Each row is a point. Examples show where two turns around zero, p and q, send a point. Where does a point land after both, in the order given? Backwards means that the second turn is done in reverse. Each puzzle has new turns, and all numbers are rounded.
In the rows, 128 means zero.

Turn p:
[100 121 130] => [111 107 138]
[ 55 215 110] => [ 42 164 196]
[133 114 114] => [126 124 108]
[151  97 135] => [157 113 106]
[164 115 118] => [151 140  98]
[165 105 161] => [182 120 122]
Turn q:
[177 149  62] => [178  86  74]
[ 71 114 142] => [110 184 142]
[139 101 142] => [ 97 118 125]
[124 147 166] => [125 125 170]
Where do these land?
q, then p: [170  94 127] => [100  89 103]
p, then q backwards: [ 64 111 176] => [180 151 187]
q, then p backwards: [136 177 115] => [152 114 171]
q, then p backwards: [142 129  94] => [149  99 120]

Turn p:
[160 165 126 128] => [143  95  98 115]
[ 92 127 128 115] => [100 152 131 119]
[ 90 157 115 216] => [125 165  62 195]
[179  94 159 100] => [174 107 175 102]
[121 162 141 115] => [124 131 102  99]
[126  63 100  94] => [102 118 201 138]
Turn q:
[177 203 136 133] => [115 190  89 180]
[108 139 113  90] => [106 144 121  90]
[ 75  86 115 116] => [118  83 148  79]
[177 152 107 112] => [152 174  97 133]
[148  99 176 153] => [151 119 174 166]
[ 66  87 130 112] => [106  84 161  81]
[146 129 118 180] => [149 103 105 167]
Where do these land?
p, then q: [174 170 125 105] => [173 129 140  81]
p, then q backwards: [146 128 130 110] => [116 106 123 126]
p, then q: [163  74 169 169] => [163 163 133 199]
q, then p backwards: [135  79  87 114] => [170 148 169 107]
p, then q: [ 56 137 171 141] => [ 72 162  74 132]
p, then q backwards: [126 189  96  98] => [ 72 148  82 136]
p, then q backwards: [ 97 119 118 159] => [146 165 147 135]

Turn p:
[206  78 170 158 145 101] => [182  81 163 159 199 124]
[128 143  80 104 117  86] => [162 124 109 122  74 105]
[130  90  63 128 147 134] => [153  93  82 117 109 167]
[ 79 129 154 133 131 133] => [ 74 129 123 135 130 116]
[116 122  99 148  89 110] => [142 144  90 161 111 121]
[ 96 146 141  74 134 202] => [ 70 154 163  94 100 180]
[141 188 189 151 134 132] => [112 172 167 108 174  85]
Turn q:
[ 83 135 187 143  58  81] => [141 208 112 174  95  74]
[ 53 120 136 108 140  80] => [108 151  47 134 127  96]
[162 138  90 107 122 162] => [144  77 161 107 127 127]
[173 180 121 155 136 163] => [168 130 175  87 128 164]
[ 94  74 120 154 115 140] => [ 86 121 115 161  84 139]
[160 141 142  92 168 164] => [110 113 160  83 172 129]
[172 109  99 137 157 106] => [141  95 128 151 163 168]
Where do these land?
q, then p: [111 123 172 142 169 113] => [103 149 111  76 112 124]
q, then p: [145 106  75  89 104  98] => [163  77  99 160 157 135]
q, then p backwards: [ 79 140 123 156 174 158] => [ 91 145  85 116 152 174]
q, then p: [191 174  92 104  96 112] => [181  87 178 137 174 131]
p, then q backwards: [100 124 178 119 154 175] => [143  92 159 121 171 171]
q, then p backwards: [121  74 145 175 149 147] => [ 87 102 141 107 101 178]
q, then p backwards: [149 156 112 111  52  93] => [177 134 124 126  96  55]
